Each row of a before or after table is a point. One or more steps were done to the points. Then noise was added and the rows were shuffled. The steps act on columns, c1 being the first. Write out the steps. A step turns or swaps two columns, mirrors them in a line or flattens them onto one, adds a multiple of one to another, or multiplies or shifts one. Angles are multiples of 10 degrees, from the lower column toward the higher: turns from -170 to 170, lines from 10 to 170 but not 90. Use the fewest steps. Two steps may share a column if one is a turn and the other turns, adds or multiplies; they go together, in the order done. Otherwise the lowest column goes first.

Before (14 x 2):
[[ 40  -4]
 [-58 -33]
 [ 58 -20]
 [-20 -70]
 [-39 -78]
 [-23 -82]
 [-48  22]
 [ 35 -32]
 [-18 -41]
 [ 43   9]
 [-56 -53]
 [ -4 -11]
 [-57   1]
 [ 45  30]]
After, 14 rows:
[[ -7  32]
 [-16  53]
 [ 23 -48]
 [-33 -58]
 [-19  -6]
 [  9  52]
 [-84 -21]
 [ 26  53]
 [-69 -26]
 [-81 -38]
 [-42 -28]
 [-56 -56]
 [-32  31]
 [  3 -59]]
Steps: swap c1 and c2

Before (12 x 6):
[[ -9  -2   7  48 -28  -6]
 [ 26  -8   0 -26  28  12]
 [-44   0  16  36  18  -3]
 [  0 -26 -13  -3 -30 -51]
 [  1  10   3  13  -4 -54]
 [ -4  11 -15  -6 -37 -24]
 [ -3   7  28  61 -26  -9]
 [ 11 -23  -1 -43  33  43]
 [ 25 -20 -23 -20  46  29]
 [ 10 -14 -34  26 -61 -23]
 [-12  -5   1  51  -1 -12]
 [  6 -33   5   6 -30 -23]]
After:
[[  8  -3 -10  21 -25 122]
 [ 14 -13  41 -41  17 -43]
 [-13  -8  -6  48 -15 -15]
 [ -3 -26 -42  -4 -11  89]
 [-12 -16 -14  53  -1   6]
 [ 24   3  36 -23  17  35]
 [ -3  -1 -19  65 -11 -72]
 [ 26  19  11 -30  10 -13]
 [ -1  11 -56  10  -3  49]
 [ -6   5 -22  -5 -13  65]
 [ 10 -26 -23   7 -11   8]
 [-46 -43  -7  37  10 -43]]
Steps: add 1 times c1 to c2; turn c3 and c6 by -110 degrees; multiply c6 by 3; multiply c5 by 0.4

Before:
[[-37 -40  16  50  52   8  79  34  36   2 -14]
 [ -8 -17 -35  61  47 -49  48  44  32  12  21]
 [-19  33  38  69  39  16  26 -13  28  14  14]
 [-49  12  -4 -37  38  18   4 -18 -43 -20  85]
 [  5 -65  21  -7 -15 -51  -3 -23 -23 -39  32]
 [-23 -61 -20  15 -58 -37 -28  26 -14 -33  -5]
 [ 31 -55 -47  19   4 -20   3  14  -6  -4 -24]
 [-54 -58  34 -50  27 -50 -41 -21 -41   9  23]
 [-63   3  -2  30  54 -14  35 -35 -46 -11  29]
 [-45   3  16  32  27   9  61 -25 -11  53  51]
 [ 21 -27 -13 -35 -60 -74  -7  16 -18 -34 -33]]
After, 11 rows:
[[ -1   3 -49   8  14 -26  61 121 -10 105  50]
 [ 25 -78 -17 -37 -46  49 -29 -59 -12 -37  -7]
 [ 20  18 -50  41  25 -35   6  10 -44  66  83]
 [ 36 -21   3 -48 -44 -53  49  46  30  33  21]
 [ 32 -70  45 -20 -15  -8   7  -2  -8 -30 -26]
 [-28  42 -28 -43  22 -35  22  69  22  29  15]
 [  5 -32  24  23 -84  48  -6 -36 -18 -65 -29]
 [ 29   3 -57   4  -7 -54  34  91 -47  23  31]
 [-11 -75 -64  35 -40 -38 -39 -54 -38  32  25]
 [ -1 -52 -36 -17  21 -51  79 100  37 -15 -11]
 [-21 -80  -1  11 -51   6  -4  15 -24  -6  33]]
Steps: turn c1 and c3 by 110 degrees; multiply c2 by 1.3; add -1.5 times c7 to c8; turn c4 and c8 by 160 degrees; turn c5 and c6 by -80 degrees; add 1 times c11 to c10

Before:
[[ 16  -1  20   5  17 -19 -17 -15  -5   4   8 -28 -29 -23 -16 -30   7 -22]
 [ 28  -8   9  -2  11   3  -9 -26  21 -27 -20 -17  -9  -3  10 -33  18 -22]
 [ -1  -2   4  63  -5  21  22 -15  20  28   2   7  11 -14  53  15 -18   0]
 [ 18 -12  28   1  19 -13 -27 -30  20   2   1  -9  -5  16   3 -26   0   9]
 [-54   0  11  37  -7  16   2  24 -15  19  -9 -39  24 -16 -21   7  27   0]
 [ 30   7   6  34  18  -7 -16 -31 -11 -13  -3   2   3   1   5 -34   8   2]
 [ 44 -28  39  15   5 -15 -20  -9  -8 -25 -15 -17   4   2   7 -17  -2  -9]
 [-66   2   1  42   3   1 -19  24 -13  12 -36 -11   7 -26 -13  22   5  -9]
 [ 33  -3   1   7  -2 -13 -24 -22   0  -4   1 -19 -28  -2   9  -3  26   5]
 [-51  10  16  24   4   2   6  11 -31  21  -2 -14  12  16   6  23   9 -30]]
After, 10 rows:
[[ -67    2    1   42   -4    1  -29  -32  -13   24  -25  -12   26  -11
   -33   64    4   -9]
 [  -2    0    5   64   24   23   12  -13   17  -37   10    7   16    1
   120   45  -20    2]
 [  31    5    6   34   18   -6  -14   36  -10  -38   -8    1    0    2
   -12 -103    9    1]
 [  30   -8    9   -1   14    4  -15   42   21  -22  -12  -16   -1   -9
     7  -98   18  -22]
 [ -52    9   17   27    8    0    1  -27  -30    3    0  -13   -6   21
     4   71    9  -29]
 [  33   -1    3    5   -2  -13  -11   22    1  -27  -11  -22  -18  -23
    23  -10   24    4]
 [ -52    0   12   37  -18   16   -6  -34  -17   26   -2  -40   26    6
   -36   19   30    2]
 [  18   -9   30    1   20  -14  -17   23   20  -43  -12   -7  -14    5
   -16  -79   -3    6]
 [  45  -28   38   17    7  -18  -19   31   -6    0  -19  -17    0    2
    10  -52   -2   -9]
 [  15    0   17    5    7  -16   -7    7   -5  -22   -6  -31   -1  -35
   -56  -89    5  -24]]
Steps: turn c5 and c15 by -30 degrees; multiply c15 by 2.5; flatten c7 and c11 onto the line at 40 degrees; multiply c8 by 1.6; turn c8 and c10 by 120 degrees; turn c13 and c14 by 50 degrees; multiply c16 by 3
